Rows are points. Each copy is the shape, with its points in the same order, turned, moved and blurred by noise. Some copies are also mirrored. Which?
In the rows, 128 means zero.

Shape (7 x 3):
[[ 61  89 106]
 [147  94 146]
 [192 162 112]
 [151 136 100]
 [ 82  91  96]
 [108 136  88]
 [182  91  71]]
Copy 1, 7 rows:
[[115 221 111]
 [132 144 168]
 [170  83 124]
 [167 135 118]
 [131 205 116]
 [149 159  86]
 [214 146 148]]
Copy 1 is: mirrored
Copy 2, 7 rows:
[[ 68 102  76]
 [119 103 156]
 [192 154 146]
 [158 134 115]
 [ 94 103  86]
 [133 135  84]
 [186  80 116]]
Copy 2 is: only turned
Copy 3 (7 x 3):
[[ 93 149  56]
 [156  98 116]
 [166 149 184]
 [152 158 132]
 [111 156  67]
 [120 178 106]
 [209 160 112]]
Copy 3 is: only turned

Shape, 10 rows:
[[101 137 105 129  83 152]
 [ 82 119  56  87 113 139]
 [131 130 162  96  92 142]
 [151 165 109 225 158  98]
 [ 88 149 134 160 182 163]
 [151 189 139 101 206 114]
 [112 174 105 128 102 112]
 [146 104 163  65 149 150]
 [121 109 127 185  81 158]
 [191 176  87 143 188 155]]
Copy 1:
[[115 170  91 147 133 172]
 [158 194  78 154  79 191]
 [115 148 123  84 128 161]
 [156 152  98 185 172  45]
 [152 202 171 170 142 120]
 [220 191 146  92 142  96]
 [144 187  72 124 144 133]
 [158 141 166  78  92 155]
 [ 86 128 110 174 145 139]
 [234 135 127 154 166 116]]
Copy 1 is: mirrored
Copy 2:
[[111 143 106  81  89 165]
 [109 194 102  80 148 167]
 [142 116 152  58 104 125]
 [111 115  99 205  65 107]
 [ 60 113 156 148 124 145]
 [144 143 206 171 135 115]
 [129 166 129 115  76 143]
 [149 105 174  70 167 118]
 [101  87  76  93  76 143]
 [161 110 146 197 133 166]]
Copy 2 is: only turned
Copy 3 (10 x 6):
[[126 127 109 135  69 129]
 [101 113 117 122  55  51]
 [176 126 145  96 100 128]
 [ 72 204 127 169 161 168]
 [ 98 115  87 122 172 124]
 [118 185 117  61 183  89]
 [130 178 107 130  85 114]
 [152 102 169  64 125 102]
 [121 114 138 163  92 175]
 [ 47 174 135  55 143 137]]
Copy 3 is: mirrored
Copy 4 (10 x 6):
[[130 106  97 139 119 204]
 [125  90  43  85 113 189]
 [122 112 163 120 114 172]
 [114 170  66 215 121  96]
 [102 136  91 138 196 128]
 [ 60 181 121  93 132  91]
 [117 161  89 134  95 186]
 [116  86 171  82 129 127]
 [156  93 108 194 129 169]
 [ 25 132  97 155 116  94]]
Copy 4 is: mirrored

Shape (14 x 8):
[[141 148  82  77  77 121 145 132]
 [126 154 130 154 125 142 118 168]
 [140 159 121 120  72 158 170 121]
 [161 167  94 105 114 117 109 163]
 [179  81 124 119 140  53 124 114]
 [101 142 158  71 144  61 141 131]
 [124 134 100 137  96 186 141 131]
 [102 171  96 125 102  85 133 102]
 [180 168 123 190 185 130 120 145]
 [159 120 149 143  66 196 117 115]
 [123 137 113  83 137  83 118  95]
 [131 149 130 150 155 111 151 144]
 [ 38 124 196 108  58  69 179 135]
 [141  68 144 131 157 118 116 119]]
Copy 1, 14 rows:
[[ 97 142 125 144  50  99 151  84]
 [153 128 135 162 103 139 151 162]
 [123 177 156 119  60 117 167 131]
 [149 122 111 174  70 116 141 103]
 [141 106  99 101  97  70  55 123]
 [121  86 185 154 114  55 105 111]
 [110 164 132 121  89 164 169 130]
 [ 96 168 153 178  90  91 102 121]
 [217 155 108 154 142 139 114 144]
 [135 153 151  91  45 181 143 150]
 [111 120 156 147 103  94  80  87]
 [157 139 135 145 134  98 129 143]
 [ 56 113 226 136  81  39 138 202]
 [128  97 125  86 133 127  85 149]]
Copy 1 is: mirrored
Copy 2, 14 rows:
[[ 92 148  92  63  91 117 157 124]
 [103 137 149 146 110 146 117 139]
 [ 95 114 127  84 117 149 153  82]
 [112 177 105 118  81 133 138 137]
 [189 108  91 110 103  82 141 184]
 [136 156 156  99 140  72 197 171]
 [ 74 111 112 103 130 153 109 111]
 [ 90 128 127 118  92  65 163 116]
 [142 129 106 216 111 149 129 131]
 [125 112 127  82 140 159  74  77]
 [126 149 105 105 132  60 163 146]
 [118 115 133 158 119 127 157 151]
 [109  89 238  50 126  73 187 146]
 [156  99 112 121 162 105 107 182]]
Copy 2 is: only turned
Copy 3 (14 x 8):
[[120 157  34  87 125  99 123  95]
 [126 138 114 150 139 109 109 153]
 [128 160  74 117 162 107 160 100]
 [147 167  70 109 134 124  72 134]
 [196  75  97  82  74 133 115 112]
 [118 145 144  73  67 103 100  89]
 [101 136  67 151 163 114 152 119]
 [135 146  87 149  99  79 110  65]
 [194 150 136 172 123 164 109 161]
 [123 103  91 127 214 117 143 112]
 [140 124  96 100  80 132  89  64]
 [152 149 132 148 101 115 133 139]
 [ 83 128 156  73  92   7 144  78]
 [136  60 127 124 105 147 128 131]]
Copy 3 is: mirrored
Copy 4, 14 rows:
[[ 90 178 117  95 162 115 166  92]
 [104 139 109 143 131 172 116 143]
 [ 86 177 150 106 106 146 160 106]
 [110 180  93 134 166 147 122 112]
 [176 125 137 144 165  66 113 110]
 [ 95 148 159  98 191  87  80 152]
 [ 94 125 124 108 113 177 164 104]
 [ 51 145 140 141 170 106 126 106]
 [143 137 139 203 137 192  88 113]
 [120 131 120  92  54 158 135  95]
 [ 97 130 145 103 188  99 107  95]
 [116 138 155 162 157 158 115 146]
 [ 50 133 165  77 108  65 116 210]
 [163  79 145 123 142 124 114 124]]
Copy 4 is: only turned

Shape:
[[139 161 156 129 100 131 188 141 124]
 [129  84 152 147 111 120 109 120 150]
 [127 103 160 111 147 114 144 168  93]
 [130 173  60 132 128 113 114 116 151]
 [116 101 117 115 136 114 109 165 140]
 [118 145 132 127 163 103 111 139  83]
 [111 150 157 138 100 112 164 160 145]
 [115 151 161 137 111 241 115 117 139]
 [137 153 149 127 167  94 148 143 145]
 [119  71 154 123 113 121 114 115 154]
 [101 101 142  96 139  96 110 151 134]
 [106 124 137 135 102  99 131  67 118]
 [139 172  76  79 123 159 129 143 112]
 [161 157 173 119 104 101 137 154 146]]
Copy 1 (14 x 9):
[[ 70 106 162 110 126 138 123 125 159]
 [131 126 184 171 123 174  99 137  94]
 [ 97 162 183 134 144 117 147 164 117]
 [171  94 100 131  94 136 135 114 137]
 [131 147 147 164 107 129 126 166 112]
 [142 157 150 136 149 106 151 117 115]
 [ 80 123 158 149 114 126 101 129 165]
 [ 98 176 131  80  95 220  82 101 110]
 [136 113 165 124 149 102 103 142 144]
 [116 121 172 174 132 170  91 157  80]
 [121 145 149 169 128 108 112 166  89]
 [116  86 140 163 165 161 125  95  91]
 [120 126  95  89  83 138 165 135 114]
 [ 99 109 193 129  96 105 102 121 135]]
Copy 1 is: only turned
Copy 2 (14 x 9):
[[139  83 110 117 178 121 140 126 107]
 [108 101 177 131 105 151  99 136 123]
 [132 129 127  81 131 126 113 181 124]
 [146 150 122 181 129 113 116  80 166]
 [128 130 141 124 117 134  87 156 168]
 [135 176 113 113 119 118 108 145 112]
 [126  87 123 130 179 122  96 137 117]
 [132 100  98 136 136 249 136 107 113]
 [145 138 139  91 156 109  94 109 127]
 [ 88 101 179 116 108 154 108 141 138]
 [ 95 137 138 103 123 124  84 155 157]
 [ 73 133 156 152 127 119 141 114 100]
 [149 137  67 141 127 135 151 115 180]
 [134  76 113  99 137 107  92 111 113]]
Copy 2 is: mirrored
Copy 3:
[[119 151 152  84 104  96 168 140 100]
 [147 142 160 132 131 165  93 123 121]
 [ 91 158 116 112 142 102 100 140 101]
 [191 109 111 148 119 116 169 124 150]
 [132 140  96 132 126 148 106 125 147]
 [150 157  98 145 156  78 106 131 123]
 [126 161 131  84  86 117 145 112 122]
 [133 204 153 155 117 158 182 194 118]
 [155 150 128  81 154  95 123 126 151]
 [129 149 155 127 139 180  94 110 115]
 [114 150 101 134 145 145  99  96 126]
 [165 146 169 155 137 120 130  73  99]
 [145 111  83 154 132 109 198 152 114]
 [152 149 120  69 126 134 127 129  94]]
Copy 3 is: only turned
Copy 4:
[[179 137 126 102 156 141 160 113 117]
 [138 161 173 154  96 132 114 111 120]
 [154  84 153 125 108 110 156 131 115]
 [ 90 155  68 109 131 132  96 132 137]
 [118 118 156 137  99  97 114 136 150]
 [106  84 136 138 126 117 134 126  88]
 [148 147 167  91 152 140 154 137 135]
 [171 117 145 176 150 229  94 105 143]
 [112 120 142 129 163  96 163 118 120]
 [147 154 183 148  77 121 122  94 146]
 [111 110 167 122 102  88 119 112 143]
 [107 157 135 118  84 156 136  82  81]
 [135  89  71 117 139 142  98 124 149]
 [158 140 156 114 170 100 130 102 113]]
Copy 4 is: only turned

Shape (18 x 12):
[[126 131 166 124 125 142  85 119 113 151 149 121]
 [128 125  74 103 107 149 102 114 154 113 132 162]
 [118 141 171 100  93 116 128 119 160 127 144 148]
 [148 125 174 101 157  83 147 125 111 145 173 153]
 [147 135  17 155 136 125 142 110 138 145  41 113]
 [104 133 114 144 119 150 129 136 121 138 159 114]
 [ 73  86 118 135 117 159 136  99 130 100 161 144]
 [132 125 124 141 151 164 117 103 154 133 140 150]
 [118 130 145 103 145 138  90 142  94 134  93 114]
 [140  78  96 132 128 132 127 108 129 105 146  89]
 [127 110 152 245  69 163 123 115 135 110 156 145]
 [ 66 146 156 105 134 130  38 106 178 115 160 150]
 [130  43 115 126 158  30 131 140 133 107 135 150]
 [130 101 162 116  93 161 141 106 176 135  71  92]
 [132 116 158 117 134  99 138 153 107  63 168 129]
 [101  76 114  96 158 163 115 117 105 127 167 149]
 [137  88 161 113  84 145 134 153 145 148 173 147]
 [140 130 115 102 164 140 142 249 113 153 165 152]]
Copy 1 (18 x 12):
[[171 147 158 137 143 112 110 123 137 112 101 138]
 [105 128 113 101  99 101  83 104 124 160 140 154]
 [155 103 139 110 125  71 134 136 132 143 108 102]
 [171 152  97 121 137  71 174 128 172 106  99 138]
 [ 54 189  88 145  58 189  87 128 145 163 148 106]
 [148 135 157 129 103 120 107 148 158 120 146 151]
 [110  92 153 152  93  91 123 111 136 109 149 175]
 [120 159 139 147 104  80  93 103 146 115 135 132]
 [128 148 127 132 163 150 113 137 122  98 112 128]
 [135 119 109 136  60 140 105 111 146  90 118 151]
 [199 116 187 186  71 110 122  87 134 133 203 110]
 [152  98 137 162 166  55  55 147 113 145  99 157]
 [137  86  26 165 120 123 149  93 199 120 115 147]
 [104 101 163 129  91 127 106 111 126 107  94  55]
 [182 100  80 121 116  98 151 139 130  78 149 142]
 [111 126 136 121 128  98 115  98 158  84 127 195]
 [170  95 157  92 119  90 127  92 177 119 129 124]
 [152 156 105  60 172 117 106 146 226  87 184 133]]
Copy 1 is: mirrored
Copy 2, 18 rows:
[[153 142 161 106 132 147 107 107 114 137  98 137]
 [ 93 128  99 132  91 120 114 104  96 135 121  85]
 [125  94 174 130 116 125 149  81 105 117 112 122]
 [142  96 134  93 144 122 170 130 126  98 104 176]
 [141 180  83 164  86  74 151 181  94 192 154  69]
 [127 132 127 128 144 158 128 112 123 166 142 121]
 [ 97  83 125 132 153 122  84 105 147 159 141 106]
 [150 121 114 136  97 123  97 114 137 132 138 123]
 [127 188 160 110 143  98 120 120 122 144 102 133]
 [108 110 123 102 120 133 129 155 155 179 118  90]
 [135  79 191 142 107 183  64 160 101 173 185 131]
 [106 121 149 175 102 134  83  50 132 133  59 145]
 [ 74  76 115 100 111  71 164 176 127 172  92 183]
 [160 124 199 118  97  81 138  98 136 176 137  67]
 [ 68 113 164 100 145 144 155 145 151 111 125 148]
 [110 115  91  84 149 114  85 103 148 143 119 128]
 [125  84 157  67 114 143 132  83 104 148 142 134]
 [100 179  98  66 124 141 178  85 112 133 180 196]]
Copy 2 is: mirrored
Copy 3 (18 x 12):
[[100 132 177 112 135 116 134 114 119 157  92 118]
 [ 83 118 125 157 133 155 110 154 152 131 136 134]
 [ 69 141 147 112 131 130 113  82 122 100 130 114]
 [128 193 173 114 145 134  92  86 111 106  96 140]
 [122 158  49 165 110  94 121 176 161 188 185 188]
 [129 140 174 127 118 131 152 148 117 144 152 138]
 [148  80 175 160 126 138 116 132 117 121 164 114]
 [110 142 153 144 114 126 101 145 127 155 133  92]
 [114 135 113 117 135 106 145 137 122 141  70 147]
 [166 106 137 103 136 131 116 140 165 149 149 138]
 [113 107 229 129  63  71 149 138 167 125 184 106]
 [ 42  88 166 107 133 133  89 153  73 137  89 108]
 [163 151 150  92 171  86  43 142 136  81 139 192]
 [ 99 116  99 107 151  76 143  90 150 149 155  91]
 [161 134 157  81  99 144 111 111 130  68 104 143]
 [166 101 153 161 163 159 120 152 118 135  98 129]
 [115 150 187 113 165 134 145 102 156  99 139 104]
 [132 224 143 116 149 152 158 181 132  71  89 131]]
Copy 3 is: only turned
Copy 4 (18 x 12):
[[137 139 125 147 133 133 103 119 124 162 162  99]
 [168 125  70  91 146 125 103 122 169 110 131 136]
 [127 126  76 124 117  92 143  91 125 154 145 109]
 [125 121 141 160 126  59 125 118 114 153  98 101]
 [214 148  80 131  52 164 105 178 176  61 105 163]
 [139  93 114 135 126 153 114 130 122 129 143 144]
 [138  82 131 107 137 151 133  78 174 130 136 148]
 [191 114 119 126 137 127 137 129 155 144 145 127]
 [117 175 129 147 112 127 103 148 154 130 164 127]
 [141 100 132  97 104 164 120 139 162 115 105  98]
 [202  75 148  82  79 164 114  67  87 153 181 133]
 [138 111  80 148 174 105 119  86 175 125 216  80]
 [123  79 150 120  61  55  89 117 192  99  93  87]
 [142 154  80 107  61 156 175 127 166 173 151 115]
 [ 96 108 158  93 120  83 134 117 115 105 131 111]
 [128 106 147 124 166 131 105 124 190 150 116 139]
 [121  93 101  95 117 106 110 114 124 198 129 124]
 [109  88 129 127 133  59  84 214 114 152 141 181]]
Copy 4 is: only turned

Shape (15 x 12):
[[152 133 167 110 112 170  95 188 214 105 147  85]
 [190 185 100 100 104 181  95  94 159 152 103 161]
 [193  95 109 144  81 130  92 113 120  60 166  83]
 [208  78 181  94 140 136 147 143 159 139 149 171]
 [101  72  59 126 104 145  98 169 120 128  79 170]
 [100 179 159 111  76  80 108  89 151 115 147 168]
 [ 97 187 150 119  99 153  84 152 152 172 186  92]
 [115 109 179  42 110 116 154 144 109  68  73  80]
 [104 130  87 144  92 173 143  80 148  81  98 121]
 [128 183 102  75  58  97 126  86 154 102 111  64]
 [ 94 170 139  78  93  68 177 186 156 105 181 112]
 [ 93  77 132 120 153 129  91 176  95  99 128 155]
 [ 98 142 127 155  75  86  86 109  88 130  67  91]
 [ 88 112 114 105 151  99 102  75 127 149 105 171]
 [200  74 141 122  36 121  55  89 100 163 140 156]]
Copy 1:
[[128 116  60 113 114 201 120 101 140 180 110 173]
 [122 160  64 164 178 102 132 113  79  94  80 157]
 [106  52  76 113 157 146  67 158 158  87 150 155]
 [167 122 108  92 161 118 103 138  70 166 139 231]
 [ 15 117 159 131 195 126 134 118 102 151 133 146]
 [123 155 124 130  65 112  71 131  69 115 136 102]
 [168 125 116 171 124 171 104  87 128 165 104  79]
 [110 161 183  55 100 155  84 147 175 110  94 198]
 [ 72 140  99  92 136 110 157 125 149  84 149 108]
 [108 148 102  79 109 117  58  87 153  71  74 101]
 [132 159 133  77  96 133  35 124 138 211 113  97]
 [ 75 120 183 154 150 142 105 145 135 169 163 177]
 [ 75  75 179 140  95 103 112 119 140  87  82 110]
 [ 89 150 172 147 128  73 106  85  90 115 164 150]
 [123  51 133 137 181 136  79 137  25  62 121 156]]
Copy 1 is: only turned
Copy 2:
[[ 96 188 102 143 196 123 132 196 122  85  82 172]
 [172  95  96  81 181 132 121  97  73  85  96 189]
 [139 106  49 105 134 163 135 197 149  91 122  77]
 [125 152 140  90  97 167  95 202  81 115  94 185]
 [116 145  97  80  72 111 158  84 179 136 121 180]
 [149 112  97 168 133  94 121 119  72 178  92 109]
 [ 94 180  92 145 225 116  89 112 101 147 123 140]
 [ 97 157 164 110  92  47 141 187  87  70 143  91]
 [180 112 106 157 123 127 176 105 152  94 149 126]
 [156 129 111  97 190  71 168 137  78 125 132  60]
 [125 168 138 130 167  42 116 200 106 199 143 115]
 [ 72 141 122 123  72 110  98 133 175 128 109 131]
 [ 59 112  93 119 114 121 176  89  92 144 141  69]
 [136 121 153 114  92 110 115  65 109 164  87 119]
 [130 137  23  61  75 194  96 122  63 124  81  99]]
Copy 2 is: only turned
Copy 3:
[[165 195  73 153 136 152 111  84 155 134 136  62]
 [140 150 145  84  91 112  89 102 160 155 202 149]
 [135 117 152  89 139 162 135 109 130  57 166  49]
 [176 163 159 200 143 138 146  96 128 114 213 132]
 [134  85  75 109 108 178 137 178  68 166 182 143]
 [116 117 176 123 126  78 160 160 177 188 139  93]
 [ 92 210 125 102 114  91 119 115 108 184 116  80]
 [205 176 128 106 161 177 209 185 162 117 107 135]
 [109 104 101  95 100 125 111 197 154  86 148 129]
 [124 138 138  53  82 127 178 129 203 133  97 111]
 [173 158 133 151  90  72 222 144 122 156  99  61]
 [163 116 104 125 195 143 151 165  60 149 159 113]
 [113  93 163  80 127 174 126 180 123 167  74 117]
 [ 94  94 140 113 167  97 152 161 128 158 159 181]
 [ 96 129 222 122 120 201 133 122 128 150 218  95]]
Copy 3 is: only turned
